Rows are points. Each table stands for the endless flat space through its points: a line for two points, a plane for three, and so on. The two share one point or none. Which?
In the rows, 128 means zero.

First, 2 rows:
[[149 119 131]
 [131  95 161]]
Second (2 x 3):
[[137 110 164]
 [141 106 140]]
They share: [140 107 146]

First, 2 rows:
[[135 160 118 147 118 136]
 [135 146 130 137 118 134]]
Second:
[[131 150 128 143 116 138]
 [143 177 102 114 128 131]
 [137 165 110 119 122 117]
 [115 134 142 143 106 126]]
They share: [135 153 124 142 118 135]

First, 2 rows:
[[124 113 106  88 122 116 147 137 134]
 [106 143 100 124 116 104 141 143 122]]
Second (3 x 9):
[[114 122 103 109 130 106 148 154 121]
 [118 143 106  97 113 113 129 128 137]
 [118 140 109  97 140 104 126 158 125]]
They share: [115 128 103 106 119 110 144 140 128]

First (4 x 12):
[[105 113 145 164 117 112 128 107 118 127 146 145]
 [121 105 137 152 113 136 100 115 118 103 142 149]
 [107 118 162 165 143 115 110 110 124 127 148 127]
 [127  96 151 138 134 131  90 109 140  98 145 134]]
Second, 3 rows:
[[128 108 129 142 114 113 136  91 124 109 154 130]
 [112 102 147 148 112 113 112 111 124 113 148 150]
 [130 111 130 135 107 101 138  91 116 107 163 128]]
They share: [115 102 142 150 116 119 117 106 128 113 145 146]

First:
[[153 152 115 116 141 143 118 146  95 117 118 143 138 104 161 150 121 120
  123 137]
 [140 151  98 108 121 120 107 136  96 126 129 145 121 110 152 133  95 133
  113 124]
 [118 122 100 121 126 113  83 116 100 117 148 118 133 124 151 120  86 120
  108 102]
 [172 182 119 117 149 162 149 166 106 116  93 119 163 127 141 128 139  99
  103 156]]
Second (5 x 20):
[[147 132 127 144 133 157  85 114  94 112 129 136 157 122 149 124  99 114
   84 122]
 [137 130 136 146 123 156  81 113  99 114 128 136 155 114 155 126  98 115
   82 129]
 [117 141 115 120 124 139 103 135 115 100 129 130 154 125 146 142 117 120
  111 128]
 [170 112 107 125 154 166  81 116  77  95 149 146 164 137 151 133 132 103
   94 120]
 [130 151 107 141 137 158  99 120 110  87 125 148 172 149 116 140  97 135
   97 101]]
They share: [140 144 110 121 138 135 109 136 102 115 126 118 147 124 149 126 110 110
 108 124]

First:
[[129 130 175 138 148 133 134  95 135 128 113 156  90  81 126 158 164 156
   97 150 163 136 165 131]
 [131  82 151 138 123 148 163 127 156 103 118 100 126 141 118 121 135 107
   96 130 150  81 117 100]
 [119  84 139 124 119 160 151 137 156  97 108 112 118 133 124 113 147 113
  100 132 144  91 111 112]
 [128 124 172 143 147 129 144 101 137 124 114 143  95  95 121 155 153 147
   95 145 160 124 158 120]
 [110 122 152 115 138 158 119 117 142 111  99 165  83  79 139 134 182 152
  100 151 153 143 146 149]]
Second:
[[116 115 172 111 133 140 151  94 166 162 126 154 107 110  93 180 139 186
  123 146 128 113 156 103]
 [117 123 150 124  99 112 119  90 136 126 115 121  81  82 114 139 121 158
   84 118 171 127 124  83]
 [137 139 152 145 119 129 130 104 137 105 102 136  89 101 139 124 147 144
  136 106 120 103 157 108]
 [133 116 161 132 154 156 168 146 122  99 106 149 120 121 107 148 177 151
  116 144 147 108 140 136]
 [120 125 138 155 123 140 113 122 110 100  76 122  93  96 147 126 147 108
  115 130 140 123 136 113]
 [118  99 161 114 155 154 171 121 160 146 114 162 123 114  81 178 150 179
  114 167 139 103 158 125]]
They share: [122 117 154 130 131 139 142 116 135 121 105 139 103 103 112 149 147 152
 109 138 147 115 141 112]
